Each row of a before or after table is a point. One or more steps were done to the points. Then noise was added and the rows were shuffled. The steps act on columns, c1 being the first. What was done? A step turns or swaps two columns, mirrors them in a line or flattens them onto one, adds a multiple of one to another, or multiplies or shifts one. Angles are multiples of 10 degrees, from the lower column toward the higher: turns from -170 to 170, lines from 10 to 170 but not 90. Use the fewest steps. Two steps may share a column if one is a turn and the other turns, adds or multiplies; they go together, in the order done. Otherwise the lowest column goes first.
In the rows, zero is written as 128.

Before (11 x 3):
[[ 76 179 158]
 [ 85 108 157]
 [144 118 166]
 [117 111 137]
 [209  99 145]
 [ 75 190 123]
 [174 103 160]
 [108 181 102]
 [122 112  96]
 [ 78 120 126]
 [141  95 166]]
After (11 x 3):
[[103 187 156]
 [114  97 141]
 [147 108 127]
 [108 120 123]
 [151 130  92]
 [206  90 143]
 [240  95 129]
 [108 157 181]
 [138 186 132]
 [174 102 155]
 [170  83 143]]
Steps: shift c1 by 30; turn c2 and c3 by 30 degrees

Before (8 x 4):
[[ 77 169 150 172]
 [143  76 100  84]
 [183  63 151 125]
 [128 155 160 101]
 [157 160 180 132]
 [116 111 167 184]
 [158 151 186 128]
 [128 162 108 128]]
After (8 x 4):
[[168 151  63  91]
 [153 180 160 112]
 [117 150 170 195]
 [154 166 111 179]
 [128 107 163 128]
 [109 160 154 108]
 [112 100  76  85]
 [152 186 151 109]]
Steps: turn c1 and c4 by -40 degrees; swap c2 and c3

Before (10 x 8):
[[129 162 166 181 158  34 102 101]
 [191 154 133 130  97 185 114  75]
 [129 173 162 143 100 169 114 123]
 [ 86 110 109 156 111 130 140 176]
 [153 183 167 134 102 190 143 115]
 [121 152 146 210 187  99  80 122]
 [ 63 125 122 125 120 137 113 132]
 [143 137 195 154  82 193 124 104]
 [152 117 134  97 145 136 103 142]
 [ 93  97 119 119 156 145 162 137]]
After (10 x 8):
[[118 138 141 211 244 102 183 103]
 [127 103 159 144 162 172 169  86]
 [149 150 141  97 203 137 137 132]
 [156  74 158 135 165 192 149  73]
 [146 123 181 157 139 196 141  37]
 [134 114 144 181 215  29 170  64]
 [ 86 132 148 161 175 129 100 182]
 [ 89 129 127 118 216 149  86 141]
 [187 118  87 128 154 186 153  88]
 [ 65 142 124 127 177 133 136 142]]
Steps: turn c2 and c7 by 140 degrees; multiply c3 by 1.6; turn c3 and c8 by -50 degrees; shift c5 by 60

Before (11 x 11):
[[128 152 140 112 149 140  88 121 110 112 141]
 [130 143 109 139 122 137 111 148 131 113 141]
 [118 133 129 131 120 139  94 107 115 104 119]
 [ 72 135 114 131 143 158 133 161 148 120 118]
 [131 121 164 141 153 122  94  99 123 111 153]
 [ 99 131 156 137 177  86 138 142 149 148  86]
 [100 139 118 110 142 137 143 138 168 118 114]
 [106 156 115 145 154 158 138 144 153  99 101]
 [103 120 119 130 182 104 151 124 129 152 112]
 [115 161 144 136 127 120  96  98 108  97 160]
 [100 129 132 119 143 141 151 155 128  96 116]]
After (11 x 11):
[[100 151  98  85 101 138 143 137 140 118 110]
 [128 185 236 142 102 124  93  98 136 112 160]
 [ 99 160 139 122 107 139 152 155 121  96 113]
 [115 112 175 149 101 119  95  98 122  96 169]
 [118 107 131 141 132 139  95 108 122 105 116]
 [105 172  88 118  71 160 139 142 158  98  93]
 [100 232 211 118  63  86 136 142 147 148  72]
 [ 72 157  86 116 103 157 133 162 143 120 115]
 [131 109  71 134 123 139 110 148 138 114 144]
 [131 162 165 131  81 141  88 120 106 113 145]
 [103 249 102 128  68 105 152 123 132 152 105]]
Steps: multiply c5 by 2.5; turn c2 and c5 by -120 degrees; multiply c3 by 3; turn c4 and c9 by 50 degrees; multiply c11 by 1.3
